Every row gives one point. The ring and each string are closed loops that go straight from each point to the next, and from the last back to the first. Before rounding, they use only three directions, however many columns there are. How many times does the string pass through the ring? Passing back the other way cancels.

Ring (7 x 4)
[[ 5.1  3.4  1.9  2.7]
 [ 0.1  6.4  1.0  2.6]
 [-4.8  4.9  0.2  3.1]
 [-6.5  1.9  0.1  3.6]
 [-4.4 -3.7  0.8  4.3]
 [ 1.5 -5.1  1.5  4.1]
 [ 5.7 -1.7  1.9  3.4]]
String (20 x 4)
[[ 8.5  3.2  1.9  2.6]
 [ 6.5  1.9 -1.1  3.2]
 [ 4.6  1.2 -1.0  3.4]
 [ 1.6  0.8  0.7  3.4]
 [ 3.9  1.5  4.7  2.7]
 [ 7.1  2.0  6.0  2.3]
 [ 9.8  2.1  3.4  2.5]
 [ 5.7  1.9  5.1  2.5]
 [ 1.7  1.5  5.9  2.6]
 [ 2.6  1.3  1.3  3.2]
 [ 3.1  1.4  0.1  3.3]
 [ 0.4  1.0  2.5  3.2]
 [ 4.0  3.0  5.4  2.4]
 [ 7.8  4.8  5.0  2.0]
 [ 7.6  4.3  1.1  2.5]
 [ 6.5  3.3 -2.1  3.1]
 [ 3.3  1.7 -2.0  3.5]
 [ 2.2  2.0  3.0  2.9]
 [ 3.0  2.7  5.9  2.4]
 [ 7.3  4.0  6.3  2.0]]
Times through: 2

Ring (10 x 9)
[[ 9.8  6.8  1.2  0.8 -2.6  0.5  3.4 -1.4 -2.5]
 [ 7.5 11.3  2.9  1.2 -2.5 -0.2  2.9 -0.1 -2.9]
 [ 2.5 13.9  4.2  1.1 -1.2 -0.2  2.0  0.9 -3.2]
 [-2.3 13.2  4.0  0.4  0.6  0.3  1.3  1.0 -3.2]
 [-6.6  7.9  2.5 -0.7  2.7  1.7  0.8 -0.1 -2.8]
 [-6.7  2.7  1.3 -1.3  3.3  2.9  1.0 -1.5 -2.4]
 [-3.8 -2.2  0.2 -1.5  2.8  3.7  1.6 -3.0 -2.0]
 [ 0.2 -4.2 -0.4 -1.3  1.7  3.8  2.3 -3.8 -1.8]
 [ 6.4 -2.6 -0.8 -0.6 -0.4  2.8  3.2 -3.7 -1.8]
 [ 8.8  0.2 -0.5 -0.1 -1.5  1.9  3.5 -3.1 -2.0]]
String (19 x 9)
[[ 5.6 -8.1 -0.2 -0.7  0.1  4.5  3.1 -5.2 -1.5]
 [ 6.7 -7.2 -0.2 -0.6 -0.3  4.2  3.3 -5.0 -1.6]
 [ 8.4 -6.5 -4.9 -1.6  0.1  2.7  3.9 -4.8 -1.2]
 [ 4.4  2.1 -5.6 -1.9  1.1  0.4  3.2 -2.1 -1.7]
 [ 3.8  2.2 -0.1 -0.5  0.1  1.9  2.7 -2.2 -2.1]
 [ 5.4 -0.5  3.8  0.7 -1.2  3.5  2.7 -3.2 -2.3]
 [ 9.2 -5.3  4.4  1.0 -2.4  4.7  3.3 -4.8 -2.0]
 [10.9 -5.7 -5.1 -1.3 -0.8  2.2  4.3 -4.7 -1.2]
 [ 6.9 -1.2 -5.1 -1.6  0.3  1.3  3.6 -3.2 -1.5]
 [ 3.5  2.2 -1.7 -0.9  0.5  1.5  2.8 -2.2 -2.0]
 [ 5.2 -1.3 -5.1 -1.8  0.9  1.4  3.4 -3.2 -1.5]
 [ 6.3 -6.5 -5.8 -2.1  1.0  2.6  3.7 -4.6 -1.2]
 [ 4.8 -7.9  1.6 -0.4 -0.1  5.0  2.9 -5.1 -1.7]
 [ 3.2 -5.9  5.5  0.6 -0.5  5.6  2.3 -4.6 -2.1]
 [ 2.6 -4.1  3.3  0.0  0.1  4.6  2.3 -4.0 -2.0]
 [ 2.8 -8.4  2.9 -0.3  0.3  5.6  2.5 -5.2 -1.8]
 [ 3.5 -9.1 -3.9 -2.0  1.7  4.0  3.1 -5.2 -1.2]
 [ 2.9 -1.7 -4.8 -2.0  1.6  1.8  3.0 -3.1 -1.6]
 [ 4.2 -5.0 -4.8 -2.0  1.4  2.6  3.2 -4.1 -1.4]]
Times through: 1

Ring (9 x 14)
[[  8.3   2.2   1.3   3.2  -2.0   0.8   4.4  -3.7   1.5  -1.5   1.6   0.2
    0.3  -0.5]
 [  3.8   8.1   0.5   2.1   1.2   1.5   4.8  -3.5   0.9  -0.6   1.4   0.0
    2.3  -0.4]
 [ -2.9   9.8  -0.2   0.7   3.6   2.1   4.0  -2.5  -0.3   0.0  -0.2   0.1
    2.7  -0.6]
 [ -9.5   5.7   0.5  -0.3   4.3   2.5   2.1  -1.3  -1.5  -0.1  -2.6   0.7
    1.3  -0.9]
 [-12.0  -0.6   2.0  -0.4   3.1   2.4   0.6  -0.5  -2.1  -0.8  -4.3   1.5
   -0.8  -1.2]
 [ -9.8 -10.1   3.4   0.5  -0.5   1.8  -0.9  -0.1  -1.9  -2.0  -5.4   2.1
   -4.0  -1.5]
 [ -3.3 -14.8   2.8   1.7  -4.0   1.1  -1.1  -0.6  -0.9  -2.7  -4.5   2.0
   -5.6  -1.5]
 [  4.7 -13.3   1.7   3.0  -5.9   0.6   0.3  -1.7   0.5  -2.8  -2.2   1.4
   -5.1  -1.1]
 [  8.1  -9.1   1.5   3.5  -5.5   0.4   1.8  -2.6   1.2  -2.6  -0.5   0.9
   -3.6  -0.9]]
String (7 x 14)
[[ 2.3  2.2 -3.2  1.5 -0.6  1.5  2.5 -2.1  0.4 -0.5 -0.4 -0.1 -0.2 -0.7]
 [-1.1 -0.5  3.2  1.8  0.1  1.4  2.7 -2.4 -0.2 -1.6 -1.3  1.1 -0.5 -0.9]
 [-1.0  7.7  9.3  2.3  3.3  1.5  5.8 -4.2  0.1 -1.7  0.7  1.5  3.1 -0.5]
 [ 4.4 14.2  7.4  2.9  3.6  1.4  7.8 -5.3  1.2 -1.1  3.1  0.5  5.2 -0.1]
 [10.7 10.1  0.8  3.3 -0.2  1.0  6.5 -4.8  2.1 -0.9  3.6 -0.5  3.1 -0.1]
 [10.1  4.1 -9.3  2.1 -2.9  1.2  2.9 -2.4  1.8  0.2  1.6 -1.5 -0.2 -0.4]
 [ 1.8 -0.5 -3.4  1.5 -1.4  1.5  1.7 -1.7  0.3 -0.7 -1.0  0.0 -1.2 -0.8]]
Times through: 1

Ring (6 x 14)
[[ 5.6  0.5 -1.6  1.4  1.5 -0.8  0.8 -1.7 -0.9  3.5  6.7 -2.2 -0.4  3.8]
 [ 0.9  6.1  0.8  1.2 -2.5  3.9 -1.9  0.0 -1.2 -4.6  3.3 -2.8 -1.5  3.0]
 [-4.1  5.4  2.4 -0.8 -3.8  5.2 -3.6 -0.4 -0.3 -9.4 -1.1 -1.0 -1.9  0.6]
 [-4.7 -0.6  2.4 -2.7 -1.4  2.3 -2.9 -2.4  0.7 -7.1 -2.8  1.7 -1.4 -1.3]
 [ 1.0 -7.9  0.6 -2.4  3.4 -2.9  0.0 -4.4  0.8  2.2  0.1  3.3 -0.3 -1.0]
 [ 5.8 -6.3 -1.6 -0.3  4.4 -4.1  1.8 -3.8  0.0  6.9  5.2  0.7  0.2  1.9]]
String (13 x 14)
[[  0.7   3.3   4.3   1.0  -2.4   4.6  -2.7  -0.3  -2.0  -5.9  -1.2   0.6
   -2.5   0.3]
 [  1.9   3.4   3.1   1.3  -1.9   3.8  -2.0  -0.4  -2.0  -4.2   0.6  -0.3
   -2.2   1.3]
 [  2.2   1.7   2.2   0.9  -0.8   2.5  -1.4  -1.0  -1.5  -2.5   1.3  -0.1
   -1.7   1.3]
 [  1.6   2.3  -0.7   0.3  -0.4   1.2  -0.7  -1.3  -0.4  -1.2   4.2  -2.1
   -0.7   2.8]
 [  1.4   5.6  -2.4   0.8  -1.3   1.8  -0.6  -0.6  -0.2  -1.7   6.7  -4.5
   -0.4   4.6]
 [  0.3  11.6  -0.8   2.1  -4.5   5.7  -2.3   1.4  -1.3  -6.5   5.9  -6.1
   -1.4   5.2]
 [ -2.3   9.7  -0.9   0.5  -4.3   5.1  -2.6   0.6  -0.2  -7.7   4.3  -5.1
   -1.1   4.0]
 [ -5.3  11.2   3.6   0.4  -6.9   8.8  -5.1   1.5  -1.2 -14.1  -1.5  -2.8
   -2.8   1.4]
 [ -3.5   4.8   6.5  -0.1  -4.6   7.1  -4.7   0.0  -1.8 -11.6  -5.3   1.7
   -3.3  -1.5]
 [ -0.7   0.7   2.9  -0.5  -1.2   2.7  -2.3  -1.5  -0.8  -4.8  -1.1   1.0
   -1.8  -0.1]
 [ -2.2   3.2  -1.5  -1.3  -1.3   1.6  -1.6  -1.5   0.9  -4.1   3.4  -2.6
   -0.4   2.4]
 [ -5.8   9.8  -0.4  -0.9  -5.2   5.8  -3.7   0.4   0.6 -10.9   2.1  -4.5
   -1.2   2.8]
 [ -2.7   8.4   3.8   0.8  -5.1   7.2  -4.1   0.8  -1.6 -10.7  -1.1  -1.6
   -2.7   1.1]]
Times through: 2
String (9 x 14)
[[  6.2 -10.7   2.4  -0.6   5.2  -3.9   1.2  -4.5  -0.9   6.5   0.2   5.0
   -0.9  -1.2]
 [  7.2  -9.0  -3.3  -0.7   6.4  -6.6   3.1  -4.8   0.6  10.6   7.1   0.8
    1.0   2.4]
 [  5.4  -7.4  -4.2  -1.2   5.6  -6.1   2.7  -4.6   1.2   9.1   7.6  -0.3
    1.2   2.9]
 [  1.7  -3.6  -1.4  -1.4   2.3  -2.2   0.3  -3.3   0.7   2.2   3.6   0.1
    0.0   1.5]
 [  0.3  -5.7  -2.2  -2.6   3.1  -3.4   0.5  -4.2   1.7   2.6   3.2   0.7
    0.5   0.9]
 [ -2.6  -8.6  -0.2  -4.3   3.1  -3.3  -0.5  -5.1   2.2   0.2  -1.0   3.4
    0.1  -1.8]
 [ -2.7  -9.8   4.2  -3.9   2.3  -1.3  -1.8  -4.8   0.8  -2.4  -5.9   6.6
   -1.3  -4.4]
 [  0.4  -9.2   5.2  -2.3   2.5  -0.9  -1.4  -4.2  -0.5  -0.9  -5.3   6.6
   -1.8  -3.8]
 [  2.2  -6.2   3.2  -1.0   2.2  -0.8  -0.7  -3.4  -0.7   0.6  -1.5   3.9
   -1.4  -1.4]]
Times through: 0

Ring (8 x 14)
[[ -1.8  -2.4  -2.3  -1.4   1.1   0.7   0.1  -2.5   0.1  -1.6  -5.4   1.2
  -11.0  -1.7]
 [ -1.1  -3.3  -3.0  -6.3   0.6   2.0  -3.9  -2.2   1.2  -0.1  -2.6   0.8
   -8.4  -1.5]
 [  0.2  -1.9  -1.7  -8.2  -0.4   2.5  -6.6  -1.8   1.3   2.7   2.1  -0.3
    0.3  -1.1]
 [  1.1   0.2  -0.3  -5.7  -1.8   0.9  -6.5  -1.7   0.2   5.1   5.6  -0.6
    7.3  -1.0]
 [  1.6   2.7   1.1   0.7  -3.3  -2.5  -3.5  -2.0  -1.8   6.6   7.0   0.1
   11.2  -1.5]
 [  0.7   3.6   1.9   6.3  -2.7  -4.0   1.2  -2.4  -3.1   4.6   3.6   0.6
    7.7  -1.6]
 [ -0.3   3.1   1.8   7.5  -1.3  -3.3   3.4  -2.5  -3.1   2.2   0.0   0.6
    2.9  -1.5]
 [ -1.5   0.9   0.4   5.4   0.5  -1.4   4.0  -2.6  -2.0  -0.9  -4.6   0.8
   -5.4  -1.5]]
String (28 x 14)
[[  1.8  -1.0  -2.4  -7.2  -4.0  -1.5  -9.3  -2.0   0.3   7.3   8.0   1.3
    6.1  -2.2]
 [  1.3  -0.3  -2.0  -3.0  -3.8  -2.8  -6.1  -2.3  -0.7   6.2   5.9   1.8
    4.0  -2.4]
 [  0.1   1.3   1.2  -1.8  -0.1   1.5  -2.1  -1.8  -0.5   2.4   1.8  -1.3
    5.1  -0.5]
 [  0.9   2.9   3.0  -2.1  -0.4   2.2  -3.0  -1.4  -0.7   4.1   4.9  -2.7
   12.4   0.2]
 [  2.0   3.7   2.4   0.2  -3.1  -1.5  -3.9  -1.7  -1.8   7.1   8.4  -1.1
   15.4  -0.9]
 [  3.0   3.4   0.0   3.6  -7.1  -7.6  -4.9  -2.5  -3.3  10.6  11.6   2.5
   14.4  -3.1]
 [  1.6   2.1  -0.4   3.4  -4.8  -5.7  -2.8  -2.6  -2.6   7.1   6.6   2.2
    7.3  -2.7]
 [  0.1   1.4   0.7   1.1  -1.0  -0.8  -0.8  -2.2  -1.4   2.7   1.5  -0.1
    3.4  -1.2]
 [ -0.2   1.8   1.5   1.4  -0.2   0.2   0.1  -2.0  -1.3   1.9   0.6  -0.8
    3.7  -0.7]
 [ -0.4   4.0   3.9   5.2   0.6   0.5   3.3  -1.9  -2.3   1.3   0.0  -2.0
    7.3   0.0]
 [ -0.3   4.7   3.5   9.5  -0.7  -2.8   5.2  -2.4  -3.6   1.9   0.0  -0.5
    6.1  -0.9]
 [ -0.1   3.3   0.9  11.2  -2.9  -6.8   4.7  -3.1  -4.3   3.1   0.1   2.5
    0.9  -2.7]
 [ -0.1   0.9  -1.4   6.5  -3.2  -6.1   1.4  -3.1  -2.9   3.3   0.4   3.3
   -2.7  -3.1]
 [ -0.5   0.7   0.0   2.4  -0.7  -1.5   0.6  -2.4  -1.5   1.5  -0.8   0.8
   -1.2  -1.6]
 [ -1.4   1.5   2.0   2.3   2.0   2.0   3.0  -2.0  -1.1  -1.3  -3.8  -1.5
   -0.9  -0.1]
 [ -2.7   0.9   1.7   4.8   3.4   2.0   6.3  -2.3  -1.4  -4.2  -8.4  -1.0
   -7.5  -0.2]
 [ -2.6  -1.7  -2.1   4.5   1.2  -1.7   4.6  -3.1  -1.4  -3.2  -8.6   2.4
  -15.2  -2.2]
 [ -1.3  -2.1  -3.2   1.3  -0.9  -2.7   0.2  -3.0  -0.9   0.1  -4.0   3.0
  -11.2  -2.8]
 [ -0.5  -1.5  -2.7  -0.2  -1.6  -2.5  -1.7  -2.7  -0.8   1.8  -1.0   2.5
   -6.4  -2.6]
 [ -1.2   0.1   0.9  -1.5   2.0   3.1   0.3  -1.9   0.0  -0.9  -3.0  -1.5
   -1.7  -0.2]
 [ -2.3  -2.3  -0.7  -5.0   3.7   5.3  -0.3  -1.9   1.4  -3.6  -6.8  -1.4
   -9.3  -0.1]
 [ -1.8  -4.5  -3.8  -7.7   1.7   3.2  -3.7  -2.2   1.9  -1.9  -5.2   0.8
  -13.0  -1.5]
 [ -0.8  -6.0  -6.5  -9.6  -1.2   0.1  -7.4  -2.6   2.0   1.1  -1.8   3.2
  -13.9  -3.0]
 [ -0.3  -4.3  -4.8  -8.4  -1.4   0.2  -7.1  -2.4   1.5   2.2   0.2   2.2
   -8.2  -2.5]
 [  0.0  -1.4  -2.1  -3.5  -1.5  -0.7  -4.1  -2.3   0.0   2.9   1.3   1.3
   -2.1  -2.0]
 [ -0.3  -0.1   0.0  -3.1   0.2   1.7  -2.5  -1.9   0.0   1.5   0.2  -0.7
    0.7  -0.8]
 [ -0.1  -0.7   0.2  -7.9   1.0   4.6  -5.2  -1.4   1.3   1.6   1.4  -2.1
    3.1   0.0]
 [  1.0  -1.1  -0.5 -11.0  -0.5   4.2  -9.0  -1.3   1.8   4.2   5.3  -1.9
    6.9  -0.3]]
Times through: 5
